Rows are points. Each copy is the shape, with its points in the same order, turned, moved and blurred by noise. Is it also mirrored, or only turned?
(in the rows, 128 means zero)

Shape (6 x 3):
101  141  125
167  126  169
131  104  97
120  148  75
93  138  78
166  121  153
Copy 1, 6 rows:
103  132  130
169  157  177
147  105  110
123  138  79
101  117  84
172  146  160
Copy 1 is: only turned
Copy 2:
110  150  150
151  118  90
155  123  174
146  171  186
119  159  195
159  121  106
Copy 2 is: mirrored

Shape (8 x 4):
106  88  119  77
147  141  142  159
97  108  130  107
115  114  145  89
124  109  91  195
134  130  108  79
100  156  107  119
114  109  131  69
Copy 1, 8 rows:
113  79  100  102
156  140  157  151
101  109  113  113
111  108  126  93
149  134  117  210
147  116  101  86
129  155  92  127
114  99  111  80
Copy 1 is: only turned
Copy 2, 8 rows:
141  91  81  69
154  124  147  156
131  96  119  90
159  102  119  79
89  112  118  175
161  134  86  87
115  147  123  96
164  102  99  65
Copy 2 is: only turned
Copy 3, 8 rows:
62  120  110  112
153  147  126  163
80  147  113  140
87  138  135  118
138  134  66  202
109  142  106  93
108  183  97  133
77  135  123  100
Copy 3 is: only turned

Shape:
125  97  101  103  164  136
123  131  161  148  171  144
134  161  150  162  165  168
96  88  109  109  100  92
167  170  149  152  135  171
177  150  163  154  169  134
109  132  121  75  110  101
148  148  123  179  165  138
93  155  96  116  127  76
Copy 1, 9 rows:
104  95  96  112  150  95
121  124  149  138  185  107
146  134  145  136  202  142
81  123  111  135  87  77
171  123  153  137  159  155
172  128  157  132  181  96
94  135  130  93  97  100
156  139  121  157  180  104
98  178  104  112  115  95
Copy 1 is: only turned
Copy 2, 9 rows:
95  108  135  85  146  138
132  118  151  145  188  149
142  137  119  157  191  166
102  125  153  107  105  75
179  136  104  149  162  174
184  126  137  121  194  158
122  93  111  114  120  75
148  165  131  122  188  153
113  138  105  112  154  55
Copy 2 is: mirrored

Shape (11 x 8):
94  128  131  98  119  138  126  115
160  131  156  133  117  115  120  78
133  100  89  78  125  196  65  101
171  133  142  131  94  133  81  144
138  123  128  129  161  90  142  138
126  138  213  110  108  102  134  163
125  114  177  156  161  105  158  139
105  176  137  174  156  155  125  83
178  64  111  152  147  138  141  196
77  143  117  137  99  171  159  139
156  161  141  127  124  149  155  131
Copy 1:
108  136  145  97  119  128  111  100
175  114  134  134  111  108  147  116
143  137  83  91  103  196  65  102
171  150  144  114  95  149  127  167
133  123  128  96  157  83  139  153
141  130  227  89  126  114  145  141
125  91  166  113  172  104  162  149
117  139  125  189  157  130  140  107
127  104  98  55  149  153  162  209
66  159  140  112  120  148  160  107
145  165  136  112  142  135  167  122
Copy 1 is: only turned
Copy 2:
138  96  88  110  138  134  87  135
153  135  130  127  111  84  94  99
112  69  95  73  86  163  121  67
117  104  138  130  62  107  109  135
126  144  113  89  143  88  121  162
136  109  172  145  136  113  59  184
125  145  142  135  175  91  122  163
102  168  77  160  141  121  99  95
117  111  153  100  115  119  206  173
142  110  64  161  134  167  114  153
146  160  124  130  107  146  108  139
Copy 2 is: mirrored

Shape, 12 rows:
154  126  81  100  89  136  100  87  164
153  110  72  148  131  141  140  96  164
103  125  131  131  153  109  124  133  91
175  158  97  89  146  161  113  150  110
89  176  107  64  151  101  131  174  99
105  120  174  128  141  96  152  135  133
168  157  87  124  161  124  94  174  139
54  149  140  142  88  140  172  116  153
142  131  83  78  157  161  97  128  160
114  166  120  90  147  106  166  195  107
123  111  146  140  149  109  89  156  111
139  64  93  142  97  151  116  113  161
Copy 1, 12 rows:
143  112  84  114  88  191  163  137  145
110  118  79  133  146  169  160  158  159
125  104  126  101  150  97  112  98  136
139  137  113  69  150  161  141  141  75
109  131  103  38  112  101  73  101  104
132  136  157  96  132  91  112  123  181
150  151  86  106  148  148  97  149  89
58  133  149  120  74  101  151  120  172
117  117  104  83  133  205  113  138  119
108  151  116  44  129  80  92  138  114
161  108  141  126  146  113  92  120  129
132  75  115  140  117  163  153  177  164
Copy 1 is: only turned
Copy 2 (12 x 9):
169  159  83  123  86  130  149  109  172
166  166  115  156  149  118  152  126  164
108  131  120  120  125  112  113  127  76
172  149  150  77  103  103  163  155  106
68  153  141  61  90  101  171  118  80
88  93  133  112  141  133  108  99  119
140  149  139  87  110  81  136  182  141
75  132  74  111  169  185  154  98  126
154  164  150  116  72  136  176  149  144
88  116  142  64  139  85  166  129  90
116  108  113  125  100  111  96  164  101
160  114  70  177  114  140  155  139  159
Copy 2 is: mirrored
Copy 3, 12 rows:
134  107  56  135  83  132  117  83  115
119  126  75  149  125  172  148  101  141
130  127  138  124  151  90  144  151  113
177  124  106  84  106  155  103  145  110
161  158  158  71  106  68  113  135  142
121  101  181  144  145  101  141  109  117
186  137  103  102  154  144  85  126  138
69  157  168  170  90  107  123  106  121
128  119  81  70  116  148  101  104  122
168  143  184  96  110  106  114  146  158
139  99  130  131  175  94  106  145  113
90  77  72  163  122  147  119  119  143
Copy 3 is: only turned
